Rows are points. The last column is the point's height on a tilted bowl or saddle (a function of degree 2), plus a little noise. Count its main directions that bend up, bend down and stay straight.
In the rows, 128 means zero.

Points (18 x 4)
[[140 122 125 134]
 [163 104 103 135]
 [136 132 104 146]
 [123 105 149 140]
 [163 101 178  84]
 [ 91 104 136 158]
 [116 136 103 135]
 [101 115 123 143]
 [153  98 133 108]
 [104 113 138 147]
 [103 152 120 111]
 [100 190 155 120]
 [118 136 109 133]
 [154 124  70 195]
 [153  93  89 160]
 [160 134 101 156]
 [ 84 148 114  89]
 [ 63 126 130 117]]
Directions: 2 up, 1 down, 0 straight

Points (22 x 5)
[[ 90 111  88 116 135]
 [113 105 138 113 128]
 [141 126 100 118  98]
 [144 145 139 129 126]
 [120 114 141  97 126]
 [157 130 116 163 130]
 [ 96 130 154  85 112]
 [132 143 186 129 126]
 [154 187 114 158 158]
 [149 103 141 111 139]
 [132 126 133 124 120]
 [ 96 149 116  89 126]
 [156 145 116  86 131]
 [101 170 125 164 168]
 [101 101 147 103 131]
 [167  75 140 163 186]
 [102 141 192 130  97]
 [190 114 147  73 208]
 [124 131  89 130 102]
 [ 90 146 148 138 125]
 [125 130 120 127 115]
 [115 171  91 125 127]]
Directions: 3 up, 1 down, 0 straight

Points (39 x 7)
[[191 121 102 142  66 103 119]
 [169 142  89 120 118 143 125]
 [131 186 105 138 119 169 158]
 [131 138 121 133  96 119 118]
 [115 158 143 127 102 126 136]
 [ 75 155 100 137 142 142 108]
 [124 158 149  89 144 132 171]
 [102 103 111  95 129 161 149]
 [161 144 110 131 151 141 121]
 [119 102  94 143 123 107 118]
 [152 172 125 138  97 159 140]
 [139 107  80  98 131  75 157]
 [105 120  67 169 108  99  98]
 [139 105 116 142 150 113 124]
 [121 132 131 161 124 116 109]
 [153 157 159 118 135 155 139]
 [146 133 186 156 114 130 106]
 [ 70  95 146 112 114 137 174]
 [156 131 105 133 112 170 135]
 [121 121 174 126 113  79 143]
 [109 160 116 169 130 136 111]
 [120 178 170 136 152 153 175]
 [133 122 148 125 100 142 133]
 [150  85  96 124 109 111 132]
 [145 150 100 130  80 160 142]
 [124 138  88 142 146 165 134]
 [152  90  70 174 116 174 157]
 [ 97  99 127 127 180  89 170]
 [ 85 137 145 131 121 136 148]
 [185 222 115 128 135 129 145]
 [ 92 148 130  88 110 140 165]
 [154 141 149 168 124 139 101]
 [127 161 129 113  91 165 164]
 [122 107 135 157  94 106 133]
 [109 132 136 114 145 131 144]
 [128 127 155 156 138 134 128]
 [142 131  90 140 124 141 114]
 [139 153 123 161 131 155 126]
 [113 128 179  59 123 147 219]]
Directions: 4 up, 1 down, 1 straight
